Each point is reached from the start by the listed moves, each made once or not at all, plus a little noise. Say if it took an odd or an even number of moves. Then give how often each move was made.

Moves:
(1): | 49 | -2 | -6 |
(2): | -14 |  50 |  -9 |
(3): | -2 | 13 | 37 |
Start: | 11 |  5 |  5 |
Points:
| 59 | 15 | 37 | -> even (1, 0, 1)
|  46 |  55 | -10 | -> even (1, 1, 0)
| 42 | 68 | 28 | -> odd (1, 1, 1)
| 11 |  4 |  6 | -> even (0, 0, 0)

Moves:
(1): |  25 |  10 |  24 | -23 |  43 | -12 |  33 | -44 |   3 |
(2): | -18 |  14 | -37 |   1 |  14 |  11 |  11 |   9 | -45 |
(3): | -24 |  10 |  21 |  18 | -14 |   6 |  24 |  19 |   4 |
(4): |  23 |   4 |  -8 |  30 | -10 |  32 |  60 |  -6 |   5 |
(5): |  -2 | -28 | -20 |  -3 |  28 |  -9 |   1 |  13 | -17 |
(6): | -39 |  -3 | -23 | -36 | -26 |  44 |  10 | -20 | -27 |
Start: |  -8 |  17 |  17 |   0 |   3 |   6 | -16 | -26 |   7 |
Points:
|  38 |   5 |  13 |   5 |  63 |  17 |  79 | -64 |  -1 | -> odd (1, 0, 0, 1, 1, 0)
| -11 |   3 |   9 |  44 |   7 |  36 |  68 |   1 |  -1 | -> odd (0, 0, 1, 1, 1, 0)
| -70 |  14 | -50 |   9 |  -5 |  91 |  92 | -10 | -71 | -> odd (0, 1, 1, 1, 1, 1)
| -22 |  25 |  17 | -60 |  21 |  38 |  27 | -90 | -17 | -> even (1, 0, 0, 0, 0, 1)

Moves:
(1): |  50 |  16 | -21 | -21 |   2 |  -5 |  16 |  -8 |  18 |
(2): | -18 |  14 |  17 |   5 | -49 | -14 | -22 |  41 |  29 |
(3): |  10 |  -1 |  23 | -18 |  -1 | -13 |  13 |  -2 | -23 |
(4): | 11 | 15 | 25 | 42 |  9 | 29 | 13 | 11 |  6 |
(5): |   5 |   5 |   0 | -21 |  -7 |   4 |  -2 |  44 |  -1 |
(6): |  -1 |  -9 |   2 |   6 | -20 |  29 |  11 |  -2 |  -2 |
(7): | -36 | -30 |  26 |  21 | -19 | -11 |  -4 |  29 |  43 |
(8): |  18 |  -7 |   5 |  -6 |   4 | -12 | -32 |   5 |  -3 |
Start: |  31 |  -9 |   5 | -20 |  19 | -15 |   0 | -16 |   0 |
Points:
|  20 | -15 | 100 |   3 | -46 | -32 | -35 | 112 |  51 | -> even (0, 1, 1, 1, 1, 0, 1, 1)
| 119 |  15 |  36 | -21 |  33 | -14 |  10 |  -9 |  -3 | -> even (1, 0, 1, 1, 0, 0, 0, 1)
|  90 |   5 |   7 | -58 |  20 | -33 |  28 | -26 |  -4 | -> even (1, 0, 1, 0, 0, 0, 0, 0)
|  36 | -20 |  52 | -27 | -67 | -29 |  15 |  42 |  66 | -> odd (1, 1, 1, 0, 0, 1, 1, 0)
|  43 | -25 |  35 | -15 | -61 | -28 | -30 |  49 |  86 | -> odd (1, 1, 0, 0, 0, 1, 1, 1)

Moves:
(1): |  31 |  12 | -13 |  26 |  -9 |   0 |  -7 |   5 |  12 |  21 |  -2 |  15 | -24 |
(2): |  26 |  19 |  -6 | -21 |  19 |  44 |  40 |   5 |  -2 | -11 |  22 | -31 | -52 |
(3): |   4 | -21 |  15 |  15 |  14 |  15 | -26 |   6 |  22 | -28 |   8 |  11 |  -1 |
(4): | -10 |  -9 |  -6 |  17 |  30 |  23 |  15 |  -4 |  -8 |  13 |  30 |  37 |  10 |
(5): |   8 |  47 |  45 | -46 |  20 |   4 |  -1 |   3 | -12 |  14 |  -5 |  41 |   2 |
(6): |  -4 | -11 |  -6 | -19 |  -6 |  44 | -18 |   3 |   3 |  12 | -20 |  -9 |  19 |
(7): |  -8 |  17 | -10 |   4 |  -5 |  -2 |  24 |  54 |  51 |   5 |  -5 |   8 |  21 |
(8): |  35 | -39 |  17 |  15 | -48 |  15 | -11 |  34 | -30 |  35 |  17 |  12 |  21 |
(9): | -23 |   6 |  -8 | -10 | -34 |  -7 | -33 |  16 |   4 | -14 |  15 |  18 | -40 |
(10): |  15 |  -8 |   4 |  -5 | -15 |   1 |  13 | -38 |   5 | -20 |  23 |  -6 |   2 |
(11): |  32 | -30 | -18 | -32 |  22 |  -4 |  13 |  -1 | -11 | -23 | -32 |  11 | -14 |
Start: |  16 |  14 |  -9 |  14 |  -2 | -12 |  27 | -18 |  -5 |  21 |  12 |  -6 |  -6 |
Points:
|  15 |  29 | -27 | -38 | -26 |  69 |  15 |   4 |   1 |   7 |  29 | -28 | -79 | -> odd (0, 1, 0, 0, 0, 1, 0, 0, 1, 0, 0)
|  62 | -21 | -44 |  -6 | -36 |  34 |  -9 |  25 |  81 | -26 |   2 |  47 | -38 | -> odd (1, 0, 1, 0, 0, 1, 1, 0, 1, 1, 1)
|  22 | -42 | -26 | -28 |  -8 |  33 | -37 |   8 |  12 | -29 | -19 |  29 | -39 | -> even (0, 0, 1, 0, 0, 1, 0, 0, 1, 0, 1)
| 106 |  48 |  -2 | -59 |  52 |  88 |  50 |  57 |  56 |  12 | -22 |  42 | -46 | -> odd (1, 1, 1, 0, 1, 1, 1, 0, 0, 0, 1)
|  67 |  -7 | -54 | -41 |  41 |  98 | 116 |  -1 |  31 |  -3 |  29 |   4 | -17 | -> even (0, 1, 0, 1, 0, 1, 1, 0, 0, 1, 1)
| 121 |  47 |  -3 | -83 |  27 |  78 |  65 | -44 |  -8 |  17 |  -1 |  13 | -74 | -> even (1, 1, 0, 0, 1, 1, 0, 0, 0, 1, 1)

Moves:
(1): |   8 |  -4 |  -1 | -43 |  -6 |  18 |  13 |   2 |   6 |   8 |  16 |   9 |   7 |  10 |
(2): | -12 | -16 | -17 |  10 | -23 |  18 |  -4 | -20 |   5 | -53 |   4 |  27 | -12 | -27 |
(3): | -36 |  36 |  15 |   1 |   9 |   6 | -29 |  21 |  -4 | -25 | -35 |  -4 |  10 | -21 |
(4): | -44 |  32 | -29 |  37 | -15 |  14 |   7 |   4 |  28 |  -6 |  12 |  -3 | -20 |  -6 |
(5): | -33 | -20 |  30 |  -3 |  10 |   3 |  19 |  10 | -17 | -11 |  -5 | -24 | -37 |  -2 |
(6): |  26 | -11 |  23 |   9 |  24 |  16 | -32 |  21 | -11 |   2 |   2 |  13 | -41 |   2 |
(7): | -19 |  25 | -11 |  14 |  -9 |  17 |   8 | -15 |  -6 | -30 | -34 |  10 |   1 | -20 |
(8): |   4 | -24 | -25 | -30 | -14 |   1 |  10 | -12 |  14 |  21 |  14 |  27 | -11 |   0 |
(9): |  23 |  22 |   4 | -32 |  -1 | -16 |   8 |   8 |  18 |  11 | -12 | -18 |  15 |   2 |
(10): |  -3 |  18 |  31 |  16 | -21 |  15 |  12 |  26 |  -3 |   3 |  -3 |  -6 |  -3 | -11 |
(11): |  18 |   6 |  12 |  -2 |  -8 |   2 | -15 | -19 |   8 |  -2 |  10 |  54 |  16 |   8 |
(12): |  26 |  22 |  23 | -13 | -12 | -11 | -43 |  11 | -23 | -12 |  -6 |  -9 |  -6 |   8 |
Start: | -40 |  21 |  12 |  14 | -17 | -33 |  26 |  11 |  14 | -20 |  -6 | -23 |  31 |   0 |
Points:
| -26 |  27 |  31 | -50 | -60 |   8 | -12 |  13 |  41 | -58 |  28 |  51 | -57 |  -5 | -> odd (1, 1, 0, 1, 1, 1, 0, 1, 1, 0, 1, 1)
| -47 |  47 |  46 | -72 | -97 |   8 |  50 |  20 |   4 | -81 | -27 |  -5 | -16 | -41 | -> even (1, 1, 0, 0, 1, 0, 1, 1, 1, 1, 0, 1)
| -62 |  39 |  39 | -63 | -49 |   5 |  95 |  26 |  25 | -16 | -29 | -26 |   0 | -19 | -> even (1, 0, 0, 0, 1, 0, 1, 1, 1, 1, 0, 0)
| -77 |  98 | -10 | -33 | -27 |  25 |  13 |  40 |  56 | -39 | -39 |  10 |  -9 | -32 | -> odd (1, 0, 1, 1, 0, 1, 1, 1, 1, 0, 0, 0)
| -113 |   75 |   12 |   13 |  -66 |    2 |   89 |   32 |   47 |  -31 |  -34 |  -38 |  -23 |  -36 | -> even (0, 0, 0, 1, 1, 0, 1, 1, 1, 1, 0, 0)
|  42 |  41 |  63 | -27 | -75 |  -9 | -39 |  22 |  19 | -50 |   2 |  67 | -13 | -18 | -> odd (0, 1, 0, 0, 0, 1, 0, 1, 1, 1, 1, 1)
| -66 |  81 |  14 | -14 | -40 | -21 | -27 |  15 |  -7 | -66 | -68 |   3 |  21 | -32 | -> even (0, 0, 1, 0, 0, 0, 1, 1, 0, 0, 0, 1)
|  -87 |   46 |   21 |  -70 |  -60 |   14 |   36 |   -9 |   37 | -103 |  -50 |   57 |   19 |  -54 | -> even (1, 1, 1, 0, 1, 0, 1, 1, 1, 0, 1, 0)

Moves:
(1): |  16 |   0 |   6 |  -5 |  18 | -16 |   2 | -10 |   9 |   2 |  13 |  10 |  -9 |  21 |  24 |  -2 |   5 |   4 |
(2): |  -1 |   4 |  -9 |   5 |   4 |   6 |  16 | -10 |   0 |   8 |  10 |  -6 |   8 |  10 | -12 | -10 |   1 |  -2 |
(3): |  -5 |   7 |   0 |   1 |  11 |  -5 | -17 |   5 |  -4 |  10 | -26 |   1 |  10 |  31 |  10 | -12 |  -8 |  -8 |
(4): |  -1 |  22 |  16 | -16 |  -6 |  17 | -14 |  -5 |  19 |  22 |  -4 |   8 |  36 |   4 |  12 |  -8 |  11 |   3 |
(5): |   1 |  -5 | -16 | -17 |  -6 |   9 | -14 | -12 |  15 |  -1 |  15 |  -3 |  -6 |  10 |  14 |  -6 |  -6 |  -3 |
(6): |  -8 |  14 |   9 | -10 |   4 |   3 |  -9 |   1 |  -3 |   6 |  -9 |  -9 |  -7 |   2 |   5 |  -1 | -17 |  13 |
(7): |  12 |  22 | -16 |   2 |   7 | -12 |   4 |  25 | -15 | -20 |  -2 |  -9 |   0 |  34 | -10 |   6 |  -1 |  -2 |
(8): |   3 |  -6 |  15 | -11 |   0 | -13 |  14 |  -3 |   4 |  -8 |  10 |  23 |  13 | -16 |  14 |  10 | -16 |  -7 |
(9): |  -1 | -17 |  12 |  14 |  -2 |  10 |   8 |  -8 |  -6 |  -2 |  21 |  16 | -26 |  16 | -11 |  -2 |  16 |   0 |
(10): |  10 |  -5 |  -3 | -15 |  12 |  -8 | -31 |  -5 |   1 |  11 |  -5 |   3 |  35 |  10 | -12 |  10 | -12 |  15 |
(11): | -13 |   2 |   1 |  12 |   7 |  -2 | -13 | -23 |   1 |  -1 |  -2 |  -3 |  21 |   3 |   0 |   4 |  11 |   5 |
(12): |  -3 |   6 |  36 |   6 |  18 | -13 |   2 |  30 |   3 |  15 |  -2 |  -5 | -18 |  -6 |   5 |  11 |  -7 | -10 |
(13): |   1 |   9 |  -2 |   8 |   2 | -13 | -11 | -19 |  -1 |  23 |   9 |  -5 | -37 |  -9 |   0 |  41 |  19 |   1 |
(14): |   0 |   2 | -14 |  23 |   0 |  12 | -16 | -23 | -17 |   8 |  10 |   8 |   5 |  -5 |  -3 |   5 |   2 |   9 |
(15): | -25 | -32 |  -2 |  13 |   1 |  30 |   7 |  28 |  12 |  22 | -10 |   7 | -17 |  33 |   5 | -21 | -11 |  11 |
(16): |  18 |   4 |   7 |  18 |   6 |  -5 |  23 | -10 |  21 |  -3 |   1 |  18 |   1 |  -2 |   4 |   5 |   4 | -14 |
(17): |  17 |  -2 |  -3 |  20 | -17 |  -1 |  10 | -13 |  -2 |  -7 |   5 |  -4 |  17 |  10 |  -8 |  -4 |   0 |   5 |
(18): | -18 |  17 |   1 |  25 |  11 | -17 | -27 |   0 |  11 |  30 |   2 |  19 | -17 |   1 |  -4 |  -8 |  14 |  14 |
Start: | -16 |  -1 |   6 |   3 | -10 | -17 |  14 |  -4 | -13 |   9 | -23 |   2 |   2 |   5 |  -7 | -10 |  -8 |   1 |
Points:
| -23 |  -4 | -32 |   5 |  34 |   1 | -55 | -22 | -11 |  37 | -13 |   4 |  27 | 111 |  16 | -14 | -35 |  51 | -> even (1, 0, 0, 0, 1, 1, 1, 0, 0, 1, 1, 0, 0, 1, 1, 0, 0, 0)
| -24 |  -9 |   7 |  41 |  -7 |  11 | -24 | -75 |   3 |  87 |   3 |  34 |  82 |  44 | -11 |  18 |  -5 |  39 | -> odd (0, 1, 0, 1, 0, 0, 0, 1, 0, 1, 1, 0, 1, 1, 1, 0, 1, 0)
| -32 |  41 |   0 |  32 |  20 | -17 |  -8 |  -7 |  47 |  92 | -19 |  57 |  -5 | 101 |  26 | -11 |  -1 |  -8 | -> even (0, 1, 1, 1, 1, 0, 1, 1, 0, 0, 0, 0, 1, 0, 1, 1, 0, 1)
|   2 |  46 |  17 |  -8 |   8 | -44 | -78 | -67 |  36 |  96 |   2 |  21 |  15 |  52 |  24 |  14 |   7 |  52 | -> even (1, 0, 0, 1, 1, 1, 0, 0, 0, 1, 0, 0, 1, 0, 0, 0, 1, 1)
|   40 |   38 |   32 |   32 |   42 | -105 |  -14 |  -21 |   31 |   50 |   24 |   49 |  -19 |   57 |   20 |   56 |   -7 |    1 | -> even (1, 0, 0, 0, 1, 0, 1, 1, 0, 1, 0, 1, 1, 0, 0, 1, 1, 1)
| -32 | -18 |  33 |  33 |   4 |   4 | -17 | -56 |  13 |  88 | -16 |  43 |  63 |  93 | -11 |  -2 |   3 |  22 | -> even (0, 1, 1, 1, 0, 0, 0, 1, 1, 1, 1, 0, 1, 0, 1, 0, 1, 0)
| -20 | -33 |   8 |   2 | -17 |  38 | -39 | -14 |  22 |  64 | -25 |  29 |  50 | 121 |   3 | -54 | -18 |  23 | -> odd (0, 0, 1, 1, 1, 0, 0, 0, 1, 1, 0, 0, 0, 0, 1, 0, 1, 0)
| -53 |  30 |  13 |  65 |  20 |  13 | -31 |   2 |   7 | 113 |  26 |  32 | -68 |  93 | -12 |   0 |  31 |  20 | -> even (0, 1, 0, 1, 1, 0, 1, 0, 1, 0, 0, 1, 1, 1, 1, 0, 0, 1)

Moves:
(1): | -10 |   6 |  -7 | -17 |  -8 |   0 |   7 |  10 |   2 | -15 |   2 |  13 | -11 |  -8 |  24 |  -5 |   4 |  30 |  13 |   6 |
(2): |  -7 |   6 | -25 |   8 |   0 |  29 | -12 | -16 |  -2 |  17 |  -8 |   8 |   6 | -27 |   0 |  -8 |   2 |   0 |   9 |  -2 |
(3): | -13 | -30 |  33 |   7 |  -5 | -29 | -18 |  -4 | -26 |  -8 |  20 | -33 |  -4 |  13 | -20 | -15 |  -4 | -51 |  -8 |  -9 |
(4): |  20 |  13 |  -2 |  12 |  -5 | -16 | -41 |   8 |  19 |   0 |  -8 |  26 |   1 |  19 |   6 |  -2 | -20 |  12 |  14 | -17 |
(5): |  26 |  11 | -18 |   9 |  21 | -10 | -21 |  -7 |   5 | -21 |  20 |  -7 |   9 |  -7 | -14 |  34 | -13 |  -2 |   4 | -11 |
(6): |  13 |   4 | -12 | -20 |  -6 |   0 | -14 |   9 |  -4 |   1 |  -5 |  14 |   5 |  26 | -16 |   6 |  27 |  12 |   0 | -32 |
(7): | -14 |  11 |  -5 |  34 |  -9 |  20 |   8 |   8 |  15 |  -3 |  -7 |  -6 |  -6 | -21 |  -6 |   4 | -37 | -28 |  48 | -23 |
(8): |  -8 |   0 |  -8 | -11 |  -8 |  11 |  -6 |  14 |  13 |  21 |  19 |  -9 |  -2 |  12 | -10 |  -1 |  33 |  13 |  12 |  13 |
(9): |  -7 |  11 |   6 |  -7 |  31 | -12 |  15 |  11 | -53 |  10 |   0 | -15 | -19 |   6 | -15 | -20 |  -4 | -39 |   2 |   5 |
(10): | -10 | -23 | -50 |  26 |  -3 |  -7 |  -4 |   3 | -12 |  30 |  12 | -25 |  12 |  -2 |   9 |  20 | -33 | -22 |  -4 | -19 |
(11): |  19 |  -7 |  11 | -10 | -18 |   1 |  -6 | -19 |   4 |   4 |   6 |   8 | -11 |   0 |   8 |   3 |  21 |  -5 |  -9 |  18 |
(12): | -16 |   7 |   5 |  -4 |   7 |  -6 | -18 |   1 | -13 |  11 | -18 |  18 |   0 |  16 |   3 |  26 |   5 | -16 |  10 | -10 |
(13): |  -8 | -12 |  16 |   3 | -22 |  14 | -14 |  17 |  25 |  -9 | -21 | -18 | -22 |  10 | -11 | -10 |   7 |  12 |  17 |   4 |
(14): |  41 | -12 |  32 |  18 |   2 |   0 | -16 | -19 |   7 | -15 | -24 | -10 |  26 | -20 |   2 | -13 |   5 |   5 |  16 | -14 |
(15): | -13 |  -8 | -18 |  -9 |   8 |  16 |  30 | -20 | -16 |  -3 | -10 |  35 |  16 |  17 |  31 | -18 |  -7 |  47 |   0 |  25 |
(16): | -26 |   1 |   3 |  14 |   2 | -24 |  16 |   9 |   8 | -16 |  -9 |  14 | -15 |  26 |   0 |   6 |  -6 |  46 |  38 | -24 |
(17): |  10 |   7 | -29 |   5 | -21 |  -5 |  16 | -14 | -25 |  -4 |   9 |  23 |  31 | -31 |   1 |  33 |  -5 |   9 | -27 |  23 |
(18): |   3 |   9 |   9 |  24 |   0 |  44 |  13 |   9 | -14 |  -2 |   5 | -17 |  -4 | -36 |   8 |  -9 |  17 |   0 |  -8 |   6 |
(19): |   7 |  24 | -11 |  10 |  -7 | -13 |  -8 |  -9 |  22 | -23 | -12 | -12 |  -5 |  11 |  22 | -20 |  13 |  -7 |   8 |  -4 |
(20): |   8 | -10 | -19 |   8 |  38 |   8 |   5 |   1 | -14 | -14 |  -8 |  16 |  11 | -10 |  -1 | -17 |  36 | -22 |   7 |  -8 |
Start: |  21 |  36 |  16 |  14 |   3 |  15 |   4 |  -4 |  -4 | -23 | -10 |  12 |  13 |  23 |   2 |  -1 |  14 |   4 |  -1 |  10 |
Points:
|  102 |   40 |   52 |   95 |  -38 |   43 |  -83 |  -27 |   34 | -106 |  -49 |  -10 |   22 |   34 |   10 |  -44 |   18 |    1 |   80 |  -43 | -> odd (0, 0, 1, 1, 1, 1, 1, 0, 0, 0, 1, 0, 1, 1, 1, 0, 0, 1, 1, 0)
|  11 |  22 | -15 |  66 |  19 |  24 |  -5 |  43 | -40 | -36 | -27 |  11 | -41 |  28 |  33 | -37 |  40 |  14 |  68 | -17 | -> odd (1, 0, 0, 1, 0, 0, 0, 0, 1, 1, 1, 0, 1, 0, 0, 1, 0, 1, 0, 1)
|  76 |  26 |  17 |  72 | -20 |  84 | -78 | -16 |  65 | -19 | -64 |  29 |  14 | -12 | -11 | -42 |  67 |  -9 | 115 | -25 | -> even (0, 1, 0, 1, 0, 0, 1, 1, 0, 0, 1, 0, 1, 1, 0, 0, 0, 0, 0, 1)
|   2 |  44 |  37 |  60 | -50 |  62 | -39 |  41 |  31 | -51 | -12 | -67 | -21 |  34 | -30 | -45 |  67 | -48 |  69 | -33 | -> odd (0, 0, 1, 0, 0, 1, 1, 1, 0, 0, 0, 0, 1, 0, 0, 0, 0, 1, 1, 0)
| -35 |  12 | -33 |  76 |  -3 | -23 | -11 |  27 |  -2 | -38 |  45 | -40 |  -8 |  36 | -16 |  42 | -43 |  -5 | 102 | -54 | -> odd (1, 0, 1, 0, 1, 0, 1, 1, 0, 1, 0, 0, 0, 0, 0, 1, 0, 0, 0, 0)
|  74 |  75 |  -3 |  63 |  79 |  16 | -13 |  18 | -31 | -84 | -27 | -11 |  19 |  29 | -25 | -33 | 121 |  10 |  80 | -64 | -> odd (0, 0, 0, 0, 1, 1, 0, 1, 1, 0, 0, 0, 0, 1, 0, 1, 0, 1, 1, 1)
